Each point is reached from the start by the listed moves, each made once or not at all, plus a little noise. Is the number of moves made odd or even? Then give how often each move was made.

Moves:
(1): [33.3  0.6  6.7 -0.2 -1.2]
(2): [-2.7 43.2  9.9 -1.9 -2.2]
(3): [-3.4 -5.0 40.2  8.8  3.8]
Start: [ 2.3 20.1  1.3 -0.9  3.0]
Points:
[ 2.2 21.2  2.5 -1.0  4.3] => even (0, 0, 0)
[31.8 63.4 17.3 -2.0 -1.0] => even (1, 1, 0)
[33.2 15.0 49.3  7.8  7.5] => even (1, 0, 1)

Moves:
(1): [51.5  4.6  1.1 -3.8 -0.9  4.1 -3.5  9.2 -5.1 -0.5]
(2): [-6.7 49.5  3.1  7.3  4.2  1.6 -2.7 11.7 -2.1  7.5]
(3): [-0.9 -5.6 54.4  3.4 -1.5  6.5 -8.4  4.5  4.1 -4.8]
(4): [ 3.3 -7.5  0.7 48.9  5.1  7.6 13.3  0.3 -2.1  4.6]
(5): [ 1.5 -2.5  2.8 -5.5 42.6 -3.6 -1.1  3.2 -6.2 -3.1]
(6): [-7.1 -8.5 -7.0 -5.7  2.9 53.9 -1.4 -2.0 -1.0  1.3]
(7): [  0.4   5.2   7.1 -17.7   1.1   4.5  52.1  -1.4   3.8  -8.5]
(8): [-6.3 -7.7 -2.9 -1.9 -4.2  1.1  1.0 42.1 -3.8 -4.0]
(9): [ 3.8 -2.1 -5.7  3.4  3.1 -3.8 -0.8  4.0 46.1  1.5]
Start: [  9.0  11.5   3.5  -6.7 -20.6  17.7 -14.3 -31.0  -9.5  10.2]
Points:
[ 11.0  54.2  11.1  29.9  35.9  24.2  46.4 -13.0  30.6  11.9] => odd (0, 1, 0, 1, 1, 0, 1, 0, 1)
[ -0.4  48.1  -4.0  -7.8  32.2  65.2 -21.0 -14.9  27.4  17.2] => even (0, 1, 0, 0, 1, 1, 0, 0, 1)
[ 51.3  59.7   5.1 -20.3 -17.6  24.8  30.8  34.1  29.3   6.8] => odd (1, 1, 0, 0, 0, 0, 1, 1, 1)

Moves:
(1): [36.7 -0.2  3.6  2.2 -4.8  0.3  6.4 -1.0  5.3  0.6  5.3  0.5  3.1  2.6
  2.9  2.3 -3.2  2.7]
(2): [-0.2 44.5 -2.1 -9.4 11.6  2.4  2.2  2.4  0.4 -0.9  3.2  1.5 -7.9  8.1
 -2.3 -6.7 -1.8 -6.5]
(3): [-5.1 -2.2 42.9  0.5  9.1 -3.6 -4.3  6.7  4.2 -3.7  0.6  1.7 -4.2 -8.7
 -3.7  3.5  3.0  0.9]
(4): [ -0.7   5.5   1.2  46.1  -5.3  -5.3   0.2  -7.0   5.5  10.5   5.9   2.6
   2.7   2.9  -5.4  -2.4  -3.5 -10.7]
(5): [ 2.0 -7.1 -2.4  7.9 30.1 -4.1  3.1 -2.1 -2.9 -1.7  7.6 -1.9  2.9  3.9
  6.3 -0.4 -1.6  2.3]
(6): [-1.1 -1.4  1.1  2.0  1.4 27.0 -1.4  1.8  1.8 -7.1 -0.6  0.3  2.7  7.9
 -0.9  0.4 -1.6  0.0]
(7): [-10.5   3.6  -2.3   0.0  -5.5   4.6  48.7   5.4   2.1   6.0   3.2 -12.6
   0.2   1.2 -11.9   8.1   9.8  -7.9]
(8): [ 6.7 -5.8 -5.9  7.1 -2.3 -5.6  3.5 50.9  2.7 -3.1 -9.0 -3.4 -7.7 -3.3
 -4.0 -5.8 -5.4 -8.2]
(9): [-5.4 -2.1 -1.4 -1.4  3.7 -3.4 -3.5 -7.6 42.2  3.3 -6.8  1.8  4.0  1.4
 -2.5 -8.5 -4.8 14.3]
(10): [ 3.7 -3.2  3.6 -4.6  3.2  8.2 -2.3  4.1 -1.2 44.7  9.0  7.5  1.9  4.0
  6.5 -0.6 -2.1 -2.2]
(11): [ -3.0  -3.5  -0.3  -0.4  -6.3  -2.8   0.3   6.2   2.6  -2.5  35.5   2.1
  -8.2  -1.5   3.8   2.3 -13.5  -1.0]
(12): [-4.2 -1.5 -2.2 -0.9  2.5 -1.9  7.7  0.0 -1.2 -4.3 -1.3 30.3  1.6 -3.2
 -0.5  2.8 -3.7  1.1]
(13): [ -4.8   3.6   5.5  -1.6  -2.9  -2.7  -0.3   7.9  -2.8  -5.4   5.8   1.8
  37.1   2.3  -3.0 -11.1  -3.2   1.7]
(14): [-3.3 -3.1  4.5 -5.0 -2.3 -5.1 -2.5 -0.8 -0.1 -3.8 -4.6  4.9 -4.2 30.0
  3.6 -0.5  2.0 -1.5]
(15): [-4.1  5.4  1.7  0.1 -6.4 -0.4  2.4  4.1  6.2 -5.6 -7.0 -4.3 -0.5 -3.4
 27.5  2.8  0.4  1.7]
(16): [ 0.9  6.3 -4.4 -3.7  3.8 -0.4 -3.6  0.4  6.8 -0.2 -2.6 -1.7  4.8  4.9
 -3.0 32.4 -0.7 -8.8]
(17): [ 6.2 -0.2 -6.7  0.2  3.5 -2.3 -2.4  3.8  8.7 -4.3 14.8  8.8 -2.7 -2.4
 -0.9  3.6 47.1 -1.8]
(18): [ -4.2  10.4  -4.4   9.8  -1.2   1.0   1.0   8.4 -10.2  -0.8   1.5  -1.6
  -2.8   2.9  -7.9  10.6   4.4  39.6]
Start: [ -1.5 -17.1 -32.0   2.2 -13.6  12.7  11.3   8.6  16.8  -1.1   5.3   2.1
  -8.9   0.8 -37.0   5.1   8.0  -3.9]
Points:
[ 12.8  40.8 -41.2  53.5  12.8  33.2  76.4  76.9  70.6  34.9  20.3  22.2
  30.6  34.1 -34.5  27.5  -8.3  14.4] => even (1, 1, 0, 1, 1, 1, 1, 1, 1, 1, 0, 1, 1, 0, 1, 1, 0, 1)
[ 34.3 -18.8  -5.9  20.6  17.7   1.8  22.8  89.7  37.1  17.9  60.2  41.7
 -21.0  -3.2  -9.5  59.0  31.6  22.6] => odd (1, 0, 1, 0, 1, 0, 0, 1, 0, 1, 1, 1, 0, 0, 1, 1, 1, 1)
[-12.4 -33.0  10.2  10.3  23.6 -12.5   7.0  63.6  58.1 -16.2  -0.3   7.0
  17.6  25.9 -41.2 -17.2  -1.3   5.5] => even (0, 0, 1, 0, 1, 0, 0, 1, 1, 0, 0, 0, 1, 1, 0, 0, 0, 0)
[-19.9  45.3 -37.6  48.3 -15.8  25.4  10.3  26.9  70.8 -13.6  59.7  13.5
  16.5  20.1 -27.6  -4.1  31.7  32.3] => odd (0, 1, 0, 1, 0, 1, 0, 0, 1, 0, 1, 0, 1, 0, 1, 0, 1, 1)
[-21.8  11.4  -5.1  -5.2   1.7  22.1  58.7  78.1  78.8 -23.1  41.3  37.4
 -36.3  29.3 -54.7   4.4  37.2 -15.3] => even (0, 1, 1, 0, 0, 1, 1, 1, 1, 0, 1, 1, 0, 1, 0, 0, 1, 0)
[ 13.7  35.4  11.7   2.1  18.9  -4.3  15.8  41.4  27.6 -24.0  51.9   5.7
  10.4  42.6 -14.3  40.1  -6.7  27.6] => even (1, 1, 1, 0, 1, 0, 0, 0, 0, 0, 1, 0, 1, 1, 1, 1, 0, 1)
[ 28.8 -21.1 -34.8  59.6   9.5  26.0  10.1  14.3  67.2  37.2  73.1  26.3
  -9.1  52.9 -32.0  13.0  31.9  39.0] => even (1, 0, 0, 1, 1, 1, 0, 0, 1, 1, 1, 0, 0, 1, 0, 0, 1, 1)
[-29.0 -30.0  15.8  -3.4  23.8   5.3  58.2  21.9  58.4  35.1  18.4  36.1
  30.6  30.4 -41.6  -1.9   5.9   4.9] => even (0, 0, 1, 0, 1, 0, 1, 0, 1, 1, 0, 1, 1, 1, 0, 0, 0, 0)

Moves:
(1): [20.7 -1.3 -1.3  2.5 -7.8 -2.6  1.0 -3.5  9.4  2.8 -1.6 -0.5 -5.8  7.7
 -0.8 -6.9  1.8 -2.7 -3.6 -2.6  4.7  0.3  2.2  4.0]
(2): [ -2.1  44.4   6.2   3.2 -11.2  -3.1   0.3  -8.1  -6.9   6.5  -2.9  15.7
   7.5  -6.0   2.1  -0.4  -2.1  11.7   5.6 -11.2  -1.5  -3.0  -9.9   6.8]
(3): [ -6.1   5.4  20.1  -2.0   2.0  -0.3  -7.0  -0.6   1.8   1.7  -5.5 -10.8
  -6.8   2.6  -4.7   3.0   0.1  -1.1  -0.1 -18.3   8.6  -5.7   6.2  -0.5]
(4): [  0.8  -2.1 -14.3  35.2  -7.9  -8.4   5.6  11.8  -6.4   0.0  -4.3   3.0
  -0.6   5.9  -9.9  -3.8   1.6   0.0   4.6  -5.2   4.9   4.2  -3.1  -6.4]
(5): [ 13.4   2.1 -11.3   6.3  24.6  -3.2  -3.6  -1.2  -5.1  -0.7 -16.7  -0.4
   5.3  -6.7  -2.1   6.6  12.9  -5.6 -12.3 -14.0  10.1   3.4   1.3   2.6]
(6): [  9.7   3.9  -2.2  -2.5   4.0  21.9  -0.4   3.8  -2.0  -5.0   4.2   4.2
   9.6   4.5 -13.3   0.2  12.9   2.7  13.2  -6.1  -0.6   4.9  -3.3  -2.5]
(7): [-3.5 -0.1  3.9 -1.7 -2.2  4.7 15.8 -1.7  4.4  5.6  2.0  8.6  6.0 -5.9
 -2.0 -8.7  0.1  4.0 -6.0 -2.5 11.2  0.8 -1.6  1.2]
(8): [ 5.1 -3.2 -1.2 -6.0  0.0  3.6  3.0 19.2 -2.0  3.7 -5.4 -1.1 -6.0 -1.0
  4.2  7.6 -1.9  5.6  7.3  1.5 -1.3 -3.2  5.7  9.1]
(9): [ -5.1   5.9   2.5   1.2   8.1  -1.8  -4.8   4.5  21.0   6.3  -3.4  -0.6
  -3.2   3.5   3.4  -6.3  -2.6   0.4  -6.7   5.7  -2.9   1.3   2.5 -10.0]
(10): [-14.7   1.0  -7.8   0.2   2.0   8.2  -2.4 -17.1  -7.2  36.0  17.1   3.9
 -15.4  -6.1   1.9  12.6   6.5  -4.9  -2.4  -2.9  -1.6   4.6  -0.9 -12.2]
(11): [  3.5  14.9  -6.3  -3.7  15.9  -6.1   2.5   5.6  18.2 -11.1  28.5  -7.7
   6.4  -4.8   8.2  -0.5 -10.1   2.1  -4.8  -5.7   9.7  11.8   5.9  15.1]
(12): [  2.6 -15.6  12.7  -0.4   2.4   5.3 -21.5   1.2 -19.9  -1.8   5.6  30.2
   1.9  -7.8  -4.8   3.0  -1.4   3.6 -15.1  -5.7  11.9   2.0  -2.6  -5.5]
(13): [  4.7   3.3   6.6   3.3 -10.2   0.8  -3.3   1.9   2.5   2.6  11.9  -4.7
  19.8  -3.9  -3.4   7.1  13.2 -12.4  -1.7   0.6  -1.2 -13.9  -3.6   0.3]
(14): [ -5.1   2.4   0.9  -4.9   6.4 -13.5  10.2   0.9   2.5  -1.3   4.4  12.5
   6.7  23.1  10.2   7.8   3.4  -5.0   2.0   3.3   0.4   9.7   2.3  -8.4]
(15): [  2.3 -13.2   5.5  -3.8  -5.5  11.2  -1.9   0.7  -8.3  -2.4   2.7   2.8
  13.9   3.5  27.2   7.8  -1.2  -1.1   4.0  -5.0  -3.8   9.7   8.5  -3.3]
(16): [ -2.4   1.3  -2.8   0.7   0.5   3.9   6.8  -1.4  15.4 -16.5  -8.5   3.4
  -7.2   3.3  -1.6  42.0  -5.8 -16.0  -9.1  -7.9  -2.2   5.9 -13.7  -6.3]
(17): [ -4.0   3.1  -0.1   4.9 -11.6  -1.2   7.8  -0.2   4.2  -4.5   2.9  -7.0
 -19.0  -6.2   7.7  -4.1  33.3   5.7  -6.4  -3.0  -1.1  -2.6  -4.2  -0.6]
(18): [  2.0  -2.8   0.0  -0.4   3.0  -1.5   8.1  -5.9   5.2   8.4  -4.8  -6.5
   1.4   6.2  -5.5  15.0  10.0  24.8  -8.1  -5.7 -13.7  -1.3  -5.7  11.5]
(19): [-1.8 -8.2 -1.2  6.4  0.7 -8.7  2.3 -5.2  7.8  2.6  1.1  7.5  3.2 -6.2
  4.6  2.6  2.7 10.0 22.9  0.6 -1.2 -5.7 -1.6 -0.7]
(20): [ 10.4   7.7  23.3  19.1   5.2   7.3  19.9  -7.1 -12.8 -10.6   4.7  -8.1
   1.6   8.9   1.8   6.0   3.3  -6.3   4.0  27.8  -0.6  -4.9   5.2  -9.6]
(21): [ 0.7 -9.3  0.0 -5.0 -5.5 -6.8 -7.8 -3.5  2.5  8.0 -7.7 -4.7  1.7  4.6
  1.2  2.1  7.3  8.1 -0.5 11.9 30.4 20.1 -1.9 -4.2]
(22): [  1.5   4.8   6.7  -6.1   4.8 -10.9  11.9   2.1  -2.4   7.0   1.1   0.2
  23.1 -13.1 -14.8   2.7  -3.6  -3.3  12.2   0.8 -17.2  31.1  -9.0  -1.2]
(23): [-1.3 -1.1 -8.4 -5.8 -5.1 -1.0  4.4 -0.5  2.5 -3.5  1.6  5.0  4.3 -4.5
 -9.9 12.7  3.0  3.2  2.0 -2.8 -5.8 -0.9 23.8 -7.9]
(24): [ -3.7 -10.1   1.7   1.1  -5.2  16.6  -6.1   0.1  13.0  -2.3  -5.1  12.0
   0.8  -4.0   0.3  -0.6   9.1 -10.4  10.7  -3.8  -1.8   1.1  12.6  28.6]
Start: [ -2.3   7.8   4.6   7.0 -12.4  12.3 -26.6 -17.2  21.6  -2.4  19.9   5.1
 -14.5  10.9  -6.4  -1.4 -14.8  25.1 -16.4 -13.2  -5.0  -3.9   0.7   4.4]
Points:
[  8.8   5.0 -25.3  20.4 -17.9   1.9  10.9 -30.2  42.8  33.6  21.8  25.5
   3.3  44.3 -48.5  82.2  23.1  32.1  -4.8 -30.0  -6.4  74.7  -8.3 -29.3] => even (1, 0, 0, 1, 0, 1, 0, 0, 0, 1, 0, 0, 0, 1, 0, 1, 0, 1, 0, 0, 1, 1, 1, 0)
[-10.7  -2.3  21.5  41.0 -65.0  25.1 -28.0 -49.2  23.7  55.8  19.9  64.9
 -21.3  -5.6   0.8  32.5  55.5  75.4  -8.5 -69.2  35.7  19.3  22.9  15.8] => even (1, 1, 1, 1, 0, 0, 1, 0, 0, 1, 0, 1, 0, 0, 1, 0, 1, 1, 1, 0, 1, 0, 1, 1)
[ -4.9  24.5  47.1  -9.8 -51.5   7.2 -42.7  -7.1   0.3   7.7  26.2  43.0
   9.2  15.8  23.1  45.2  39.0  43.8 -18.7 -42.1  31.5   8.8  24.9  -9.7] => even (0, 1, 1, 0, 0, 0, 0, 1, 0, 0, 0, 1, 1, 1, 1, 0, 1, 0, 0, 0, 1, 0, 1, 0)
[ -2.1  -8.9  22.4  11.6   0.2  40.1   2.5 -23.4  20.5   0.6  69.0  49.9
  -7.2  -8.9  22.6  83.9 -19.4  26.1 -13.3 -15.2  11.8  16.4  29.3 -15.5] => even (0, 0, 0, 0, 0, 0, 1, 1, 0, 1, 1, 1, 0, 0, 1, 1, 0, 0, 1, 1, 0, 0, 1, 0)
[ 14.8  43.2   5.9  30.5 -42.9   7.7  -4.1 -24.0  41.9  50.7  15.6  19.6
  14.6   4.5 -56.3  94.9  31.7  50.9  26.1 -60.5  -2.4  33.3 -15.2  -5.0] => even (1, 1, 1, 1, 0, 1, 0, 1, 0, 1, 0, 0, 1, 0, 0, 1, 0, 1, 1, 0, 1, 1, 1, 0)
